Rows are points. Two turns around zero, p and q, are shown by what they do to some points. Where does a point land after both, in the order given? Backwards means that the second turn is done in reverse. Each puzzle has new turns, and all numbers are rounded.

Turn p:
-14  11 -12 -> -18  10  -7
 31 -13  28 ->  36 -12  21
27 27 -9 -> 17 35  2
  2 -65  -7 ->  19 -54 -31
-30  11 -35 -> -36  13 -28
-15  30  36 -> -18   9  45
Turn q:
  5 -17  32 ->  -1 -17  33
-50   4 -44 -> -45  18 -46
25 34  5 -> 34 25  5
 19 -22   8 ->  11 -26   9
Where do these land?
q, then p:  20 -44   6 ->  19 -43 -11
p, then q backwards: -32  40 -55 -> -61  30 -32
p, then q backwards: 49 -6 -1 -> 43 24 -5
q, then p:  5  5 19 ->  7 -2 19
q, then p: -11  -5  25 ->  -9 -13  23
p, then q: -31  10   6 -> -31   8   8

Turn p:
-58  28  17   6 -> -54  28  26   6
20  6 10 -2 -> 21  8  4 -6
-33 -32 -21  29 -> -30 -36   0  34
33 -4  7 25 -> 37 -3  9 18
-17  16 -22 -24 -> -24  13 -26 -12
 18  18  51 -28 ->  21  25  32 -44
 38 -31 -41  -7 ->  31 -35 -44   3
Turn q:
-1 37 18 12 -> 15 24 28 16
  9 -31   5 -36 ->   2 -34  -6 -35
  1 -47  15  -5 -> -24 -42   0 -10
25 -7 11 25 ->   6 -20   3  31
-7 -9 10 16 -> -16  -5   8  12
-56  36 -63 -33 -> -10  76 -38 -47
29 21  4 22 -> 26  1  4 33
Where do these land?
p, then q:  10 -17  28  17 ->   3 -30  22   9
p, then q: -39 -29 -27 -29 -> -45   6 -23 -36
p, then q: -19  44 -19   7 ->  0 50  1 14
q, then p:  21 -45  -9   5 -> -11 -46 -15  11
p, then q: 26 47 27  1 -> 51 18 24 10

Turn p:
 63  10  11 -14  -3 -13 ->  52  17  27 -27  10   4
-18   1   7   8   5   1 -> -18  -5   2  10   4   0
-13   6 -76 -13 -15 -10 ->  -3  38 -61  -9 -32 -14
-19   0  22  41   5  -6 -> -18  -5  15  37  23 -11
 -3 -15  23 -14 -13  -3 ->   0 -24  17 -10  -9 -11
 -3   9  21 -19 -12   8 ->  -4  -9  23  -9 -19   7
-18  -8  17  38   5  29 -> -11 -23   3  45  12  14
-10   9  16 -18  15   5 -> -18  -6  13 -15   1  16
 21 -13 -40  -9  13 -11 ->  21  15 -37 -21  10  -4
Turn q:
-10  -3   0  25  -6  22 ->  8 10 11 19 -7 24
 37  -5   9 -21  16   1 ->  24 -12 -15 -30  16  -7
-27   5  15   0  13  -8 -> -17   7  22   6  16  -8
 -3  14   6 -47 -44  -7 -> -22  14  -2 -43 -39 -21
-32  35 -10  23  -4   2 -> -12  33   8  38  -8 -10
  0  -6  -3  31 -12 -10 ->   6 -15   8  26 -15   4
 35 -40 -18 -11  37   0 ->  13 -38 -34 -15  36  20
Where do these land?
q, then p: -29  14 -19  -9 -20 -10 -> -28  13   1  18 -20 -17
p, then q:  22  23  -3  11 -10   0 ->  29  12   3   2  -6 -14
p, then q:  45  10  -8 -10 -17  -8 ->  33   1 -15 -24 -11 -24
p, then q: 47 21  2 -6 40 -7 ->  30  31 -15 -28  37  -9
q, then p backwards: -27  10  -4 -14 -10  27 ->  -8  39 -11  -8   9  -4
q, then p: -23  -6  -5  15 -13   3 -> -9 -8  8 26 -8  2
p, then q backwards: -15 -27 -17  12  15   6 ->   8  -8 -31  -4  18 -15
p, then q: -19 -45  53   1  15 -12 -> -26 -46  28 -12  38  17
